Each row is a point. Examples show where two turns around zero, p and q, send a point. Write where each new point lands after one turn and then the other. Backwards means that the second turn is done in reverse. Each puzzle has new turns, and all numbers are rounded.
In the rows, 128 means zero.

Turn p:
[151 145] => [156 123]
[ 87 115] => [ 90 148]
[145 124] => [137 113]
Turn q:
[ 99 104] => [100 153]
[109 101] => [ 99 143]
[151 157] => [160 109]
[155 133] => [137 102]
[126 144] => [144 132]
Where do these land?
q, then p: [112 107] => [121 153]
p, then q: [121 164] => [161 112]
p, then q: [164 134] => [111  96]
q, then p: [132  94] => [ 98 145]
q, then p backwards: [111 141] => [122 149]

Turn p:
[162  88 105] => [154  96  88]
[138 131 140] => [141 135 132]
[ 91 146 146] => [104 138 165]
[121 146 122] => [114 142 128]
Turn q:
[138 126 145] => [122 109 130]
[ 97 109 147] => [101 131  97]
[120 132 141] => [112 126 128]
[103 137 141] => [101 139 126]
[149 149 127] => [135 120 156]
[160 115  67] => [196 143 131]
Where do these land?
q, then p: [131 143  91] => [148 163 128]
p, then q: [146 140 177] => [121  89 164]
q, then p: [160 119 124] => [157 115 117]
p, then q: [102 111 117] => [119 132  97]
q, then p backwards: [101 128 130] => [125 150 112]

Turn p:
[100 146 118 159] => [134 137 169 108]
[147 137 143 123] => [138 126 106 119]
[ 90 109 146 125] => [115  90 151 131]
[147  93  92 104] => [108 147 113 178]
[155 147 125 155] => [160 153 123 116]
[107 148 118 135] => [119 137 149 109]
[150 116 155  95] => [123 105  85 135]
Turn q:
[149 107 137 167] => [119  88 155 137]
[125  89 146 161] => [104 111 172 138]
[126 143  83 106] => [123 135  87  96]
[144 130 128 121] => [143 122 127 120]
[111 149 138  85] => [151 172 112 128]
[114 150 136 128] => [130 139 114 148]
Where do these land?
p, then q: [141 121 146 119] => [116 118 128 108]
p, then q: [112 125 149 173] => [164 118 164 123]
p, then q: [165 145  97  90] => [106 132  69 132]
q, then p: [ 89 135 137 140] => [136 133 162 104]
p, then q backwards: [132 113 111 118] => [109 136 137 139]

Turn p:
[ 96 129 138 147 131 123] => [106 127 130 158 125 138]
[166  93 145 115 135 153] => [153  92 158  98 124 123]
[130 136 121 156 127 131] => [137 137 128 141 137 150]
[133 118 150 152  90 125] => [138 149 169 144 116 132]
[117 169 114 109 151  91] => [118 142  77 141 147  99]
[109 127 109 141 118  96] => [128 149 107 153 105 131]
[146 124 120  77 144 176] => [116 100 127  61 141 122]
Turn q:
[154 131 125 193 125 111] => [ 78 100 104 135 125  92]
[111  95 111 109 121  90] => [143  89 155 107 111 146]
[145 136 125 163 156 143] => [103 127 119 147 159 104]
[116 102 149 101 114 147] => [135 147 148 141 110 163]
[ 99 141 131 105 119 160] => [140 173 141 114 130 141]
[134 146 133 124 139  88] => [154 104 119 127 118 101]
[137 145 122  99 120 157] => [145 157 109 124 142 150]
Where do these land?
q, then p backwards: [111 142 173 119 152 116] => [146 117 151 138 107  86]
p, then q: [110 114 113 144 133 108] => [ 96 132 119 110 128 132]
p, then q: [139 126 115 138 110 151] => [140 154 116 141 133 138]
p, then q backwards: [118 143 106 111 131 221] => [112  98  45 132  95 153]
q, then p backwards: [145  91 134 140 112  98] => [102  86 132 131 151 134]
q, then p: [146 143 120 147 121 128] => [122 132 102 129 112 134]
q, then p backwards: [117 125 135 118 105 100] => [135  93 116 119 121 127]
p, then q: [138 141 127 108 160 102] => [129  84 131 113 143 127]
